Rows are points. The ring and each string are closed loops that go straight from each point to the next, and from the last back to the first. Before rounding, they use only three directions, however many columns there are. Count how often each string passes through the ring. Passing back the other way cancels.
In the rows, 128 means zero.

Ring:
[[110 126 105 118]
 [ 83 118  90 137]
 [ 96 116  92 150]
 [123 134 112 152]
 [175 142 135 124]
 [199 131 137  96]
 [166 126 123  95]]
String, 25 rows:
[[ 57 116  79 153]
 [ 93 100  79 138]
 [126 112  99 128]
 [121 130 110 135]
 [ 85 130  97 165]
 [102 126  99 166]
 [132 125 109 146]
 [144 126 114 132]
 [131 141 121 142]
 [141 162 138 154]
 [187 153 147 132]
 [183 128 128 112]
 [150 133 121 122]
 [189 142 141 107]
 [224 133 146  82]
 [227 117 136  71]
 [167 120 118 104]
 [141 136 121 117]
 [135 140 123 109]
 [114 141 117 116]
 [125 128 111 122]
 [137 116 106 114]
 [118 112  97 117]
 [124 125 108 127]
 [ 93 132 103 142]]
Times through: 4
String (23 x 4):
[[148 163 140 159]
 [139 149 129 143]
 [151 133 121 128]
 [172 131 126 126]
 [152 150 133 152]
 [116 156 125 170]
 [109 143 114 154]
 [124 125 107 137]
 [110 108  90 142]
 [ 77 101  74 151]
 [ 54 103  69 152]
 [ 78 102  77 135]
 [127 111  99 120]
 [ 94 133 104 141]
 [ 56 125  86 148]
 [ 42 112  72 150]
 [ 94 102  81 132]
 [113 120 100 134]
 [ 94 129 100 150]
 [ 82 131  97 166]
 [127 128 110 137]
 [146 122 112 132]
 [148 144 127 152]]
Times through: 1

Ring:
[[117 129 110 159 157 132 149 128 168]
 [132 142 124 165 163 128 140 149 144]
 [147 150 141 158 158 128 118 145 134]
 [154 151 144 143 145 131  99 125 138]
 [143 138 132 125 129 136  94  90 167]
 [123 126 121 127 132 139 108  77 190]
 [110 121 112 140 143 137 130  91 193]]
String:
[[124 132 127 145 148 134 120 107 173]
 [140 136  98 143 135 131 141 127 148]
 [137 133  82 149 136 130 160 138 145]
 [133 135 111 149 146 132 136 126 155]
 [116 132 134 158 163 133 128 120 174]
 [112 135 138 174 179 130 140 142 165]
 [117 136 146 162 170 132 121 124 171]
 [134 139 125 152 151 131 126 128 153]
 [152 147 107 157 147 127 145 158 122]
 [154 152 113 169 158 124 151 178 109]
 [152 147 105 156 145 127 145 157 122]
 [133 138 126 149 149 132 123 121 158]
 [118 137 145 164 170 132 123 127 168]
 [115 135 136 171 174 130 138 139 165]
 [120 133 101 174 166 128 170 159 147]
 [138 135  86 154 141 129 161 146 139]
 [134 134 104 147 142 132 140 126 154]
 [136 132  93 144 136 132 146 125 153]
 [138 133  94 140 132 132 142 121 153]
 [115 126 127 142 148 137 118  93 189]
 [ 90 114 142 135 152 142 102  55 231]
 [ 95 111 128 124 137 144 103  45 231]
 [102 117 136 128 141 142  99  56 220]
 [103 114 125 120 131 144 100  45 224]
 [119 119 103 119 121 140 116  66 199]
 [115 118 107 124 127 140 118  69 201]
 [ 89 111 134 132 147 143 106  51 233]
 [104 121 131 141 151 138 115  81 204]]
Times through: 1

Ring, 10 rows:
[[112 140 106 124 148 134 112  94 114 141 135 110  96 153]
 [124 134 128 125 126 130 104  95 117 122 130 112 115 129]
 [140 136 141 122 113 125 110 102 118 104 132 118 130 116]
 [160 147 141 109 107 118 138 114 114  82 145 132 136 118]
 [172 164 128 100 118 112 169 130 110  75 160 144 133 137]
 [173 175 122 107 134 108 176 146 113  90 160 144 132 156]
 [164 179 119 125 152 105 165 160 121 119 151 136 131 172]
 [149 176 114 136 165 109 149 159 125 143 142 126 123 181]
 [131 168 104 137 171 117 138 142 123 156 139 118 109 184]
 [113 153  96 128 166 130 126 111 116 155 139 112  92 176]]
String (26 x 14):
[[110 155  99 140 174 127 117 122 122 170 131 107  96 182]
 [104 159  73 122 184 133 140 108 110 165 148 114  73 198]
 [121 162  84 114 169 128 151 113 108 142 153 123  86 186]
 [137 161 113 128 154 119 137 131 120 136 141 121 114 166]
 [143 167 129 152 162 109 123 161 135 156 126 115 133 171]
 [153 183 120 150 174 102 146 181 134 158 135 123 133 190]
 [162 189  96 113 167 107 189 159 113 120 165 142 113 194]
 [160 177 101 102 149 113 184 138 107 102 166 143 112 174]
 [157 162 137 132 136 110 136 147 126 118 137 126 139 147]
 [178 171 141 120 125 103 159 156 122  92 148 140 149 143]
 [188 174 122  84 114 108 198 134 102  53 175 158 133 141]
 [174 168 102  69 117 118 205 109  91  50 185 158 111 146]
 [159 161 116  98 126 118 166 118 106  85 161 140 119 145]
 [164 158 147 129 122 109 134 143 125 103 136 129 148 132]
 [177 162 152 124 114 105 144 149 125  89 141 135 156 127]
 [187 175 114  76 115 110 207 128  97  47 182 161 126 144]
 [187 177 134 107 123 102 180 155 115  76 160 149 146 146]
 [168 167 146 138 134 103 137 161 131 116 134 128 152 145]
 [155 165 126 126 142 111 146 144 122 118 143 129 130 156]
 [149 172  97 105 154 118 173 129 108 112 162 137 105 176]
 [147 161 127 133 145 114 133 140 124 129 137 122 128 155]
 [142 169 126 153 165 109 124 162 135 159 127 115 132 174]
 [120 171  87 136 187 121 142 139 120 170 143 116  93 203]
 [114 164  78 120 180 129 147 116 110 157 151 118  80 196]
 [130 158  98 114 155 126 146 114 110 129 150 124  98 169]
 [129 155 122 143 155 119 114 133 127 152 127 111 119 162]]
Times through: 4

Ring, 6 rows:
[[116 140 131 144 108 165 126 108  84 113 128 127 153 119]
 [141 127 145 147  99 173 108  92  67 117  88 140 118 130]
 [133 131 146 139 118 144 110 119 106 132  93 147  90 124]
 [117 139 138 125 144 103 123 161 164 144 127 149  87 118]
 [127 138 119 107 148  81 135 187 202 137 175 151 146 132]
 [123 140 117 117 134 108 137 164 167 124 175 140 171 130]]
String (26 x 14):
[[138 132 125 101 154  65 128 198 221 147 162 163 118 139]
 [104 148 120 104 170  57 141 211 233 152 182 150 114 117]
 [137 135 112  95 154  60 138 207 233 139 194 158 161 143]
 [106 148 113 108 156  77 146 196 210 137 196 141 157 121]
 [107 145 128 129 135 121 133 150 145 130 149 135 132 115]
 [144 130 123 118 122 119 127 150 150 121 154 147 167 142]
 [146 130 117 117 117 123 131 148 147 114 168 144 193 146]
 [ 93 152 116 136 125 143 145 137 120 114 175 118 183 109]
 [ 74 159 125 146 131 148 143 130 109 122 156 113 146  92]
 [ 89 153 124 141 127 146 140 132 113 120 156 119 154 103]
 [ 85 155 121 140 130 142 143 136 118 120 164 117 160 101]
 [118 140 127 129 126 129 130 142 134 125 146 137 145 123]
 [143 129 127 122 121 124 123 144 141 123 142 148 152 140]
 [155 127 116 106 126 101 130 167 177 121 173 154 185 153]
 [146 131 111  98 141  78 136 191 210 129 191 156 181 149]
 [115 144 115 103 160  66 142 203 224 142 190 150 144 126]
 [ 94 150 128 124 153  97 136 173 176 143 155 138 107 106]
 [131 134 131 125 128 120 124 147 144 129 137 146 131 130]
 [157 123 129 110 131  96 118 165 177 134 140 163 132 149]
 [120 138 139 119 151  89 121 173 183 151 127 155  74 120]
 [125 135 141 123 143 101 117 160 165 147 117 155  77 122]
 [100 144 147 133 151 105 119 157 156 154 106 147  46 103]
 [ 80 153 145 141 152 116 126 150 142 151 112 135  50  89]
 [117 139 136 131 133 123 124 144 139 134 127 142 108 118]
 [121 138 134 128 133 120 124 147 143 134 131 144 114 121]
 [149 127 130 116 128 108 120 156 161 131 138 156 133 143]]
Times through: 4

Ring, 7 rows:
[[108 113 125 139 133 101 104 150 140 112 119 111 120 112]
 [ 98 105 110 129 122 126 105 148 150 109 126  95 135 137]
 [104  92  98 111 116 156 111 137 152 109 118  89 156 141]
 [125  91 100 106 112 156 119 129 144 113 104 101 163 121]
 [149 112 111 127  99 118 124 134 132 120  97 124 152  94]
 [165 141 130 163  91  60 123 149 120 126  98 148 124  68]
 [136 128 133 153 120  72 111 151 128 119 108 133 115  84]]
String:
[[126 110 125 131 130 104 111 141 133 115 106 121 128  95]
 [138 132 122 157  98  79 115 153 133 120 112 128 125  98]
 [130 137 135 166 114  58 108 159 130 119 117 133 106  91]
 [ 91  96 129 120 164 118  98 142 141 106 118 104 117 113]
 [ 85  94 124 120 160 124  97 144 146 105 123  97 120 125]
 [106 128 124 159 115  80 103 162 143 113 130 112 112 122]
 [125 126 118 151 103  91 112 153 139 117 118 117 127 112]
 [ 91  83 109 102 147 156 104 134 150 105 117  89 144 134]
 [ 74  74 101  95 150 175 100 135 159 101 126  73 149 156]
 [ 73  74  96  94 141 182 101 135 162 101 127  69 155 163]
 [ 90  77 100  94 139 175 107 130 155 104 117  81 157 145]
 [128 119 112 142 100 107 115 148 140 117 115 114 138 115]
 [119 107  99 127  95 137 116 143 149 114 117  99 154 135]
 [104  73  89  86 122 191 115 123 154 107 110  81 175 145]
 [105  66  94  76 137 196 115 117 151 106 103  84 174 135]
 [118  69  93  78 126 194 120 115 148 109  97  90 180 127]
 [132  80  98  89 119 174 123 118 141 113  93 102 174 113]
 [131  79 104  88 129 169 121 117 138 113  91 105 168 106]
 [136 106 114 123 113 123 119 135 135 117 101 118 146 100]
 [177 158 124 182  60  45 128 158 121 131 103 152 126  74]
 [187 151 130 171  72  48 131 149 114 132  91 160 128  55]
 [170 135 131 154  97  68 125 143 118 126  92 150 128  62]
 [187 169 139 196  68  13 127 162 111 134  99 169 109  51]
 [171 165 134 194  70  23 122 165 119 130 107 157 109  68]
 [137 122 125 144 114  89 115 146 131 118 106 128 127  91]]
Times through: 1
String:
[[ 91  75  99  91 140 178 107 129 154 104 116  81 159 144]
 [124 112 111 133 108 117 114 143 141 115 113 111 141 115]
 [141 135 113 159  80  85 118 155 137 121 115 123 135 109]
 [120  95  93 111  98 159 119 134 150 113 112  94 167 137]
 [125  99  97 116  99 149 119 135 146 114 110 100 162 128]
 [106  66  87  76 125 204 117 117 154 107 105  79 182 144]
 [ 90  46  86  54 149 230 113 108 158 101 104  68 187 151]
 [107  81 104  96 135 166 112 127 147 108 108  93 157 127]
 [132 123 112 145  94 102 116 149 139 118 114 116 138 113]
 [130 131 107 156  78  97 116 156 143 119 122 113 139 125]
 [127 122 113 145  99 101 114 150 140 117 116 115 135 115]
 [116 124 111 150  97 101 110 156 145 115 125 108 132 128]
 [ 89 113 111 142 118 114 101 158 153 108 136  92 126 147]
 [ 83  97 116 123 145 130  98 147 151 105 128  90 126 139]
 [ 86  98 123 124 154 122  97 146 147 105 125  97 121 127]
 [ 94  91 123 113 158 132 101 138 143 106 115 100 128 117]
 [ 88  89 132 112 178 124  96 138 140 104 115 103 116 109]
 [105 103 134 127 159 104 101 143 135 109 112 115 114  99]
 [108  93 123 113 151 128 106 135 138 109 108 108 131 107]
 [120 107 120 128 128 114 110 141 137 113 110 114 132 106]
 [143 145 126 173  88  57 115 161 130 123 116 134 117  94]
 [114 126 133 155 129  74 103 157 135 114 120 122 107 102]
 [ 76  84 125 108 175 137  94 140 147 102 122  92 121 127]
 [ 75  75 115  96 170 160  97 134 152 101 120  83 135 137]
 [ 85 103 113 131 133 124  99 152 152 106 132  91 127 143]
 [ 97 117 108 146 107 111 104 158 152 111 134  95 130 145]
 [ 73  78  95  99 136 178 101 138 163 101 130  69 154 166]]
Times through: 3
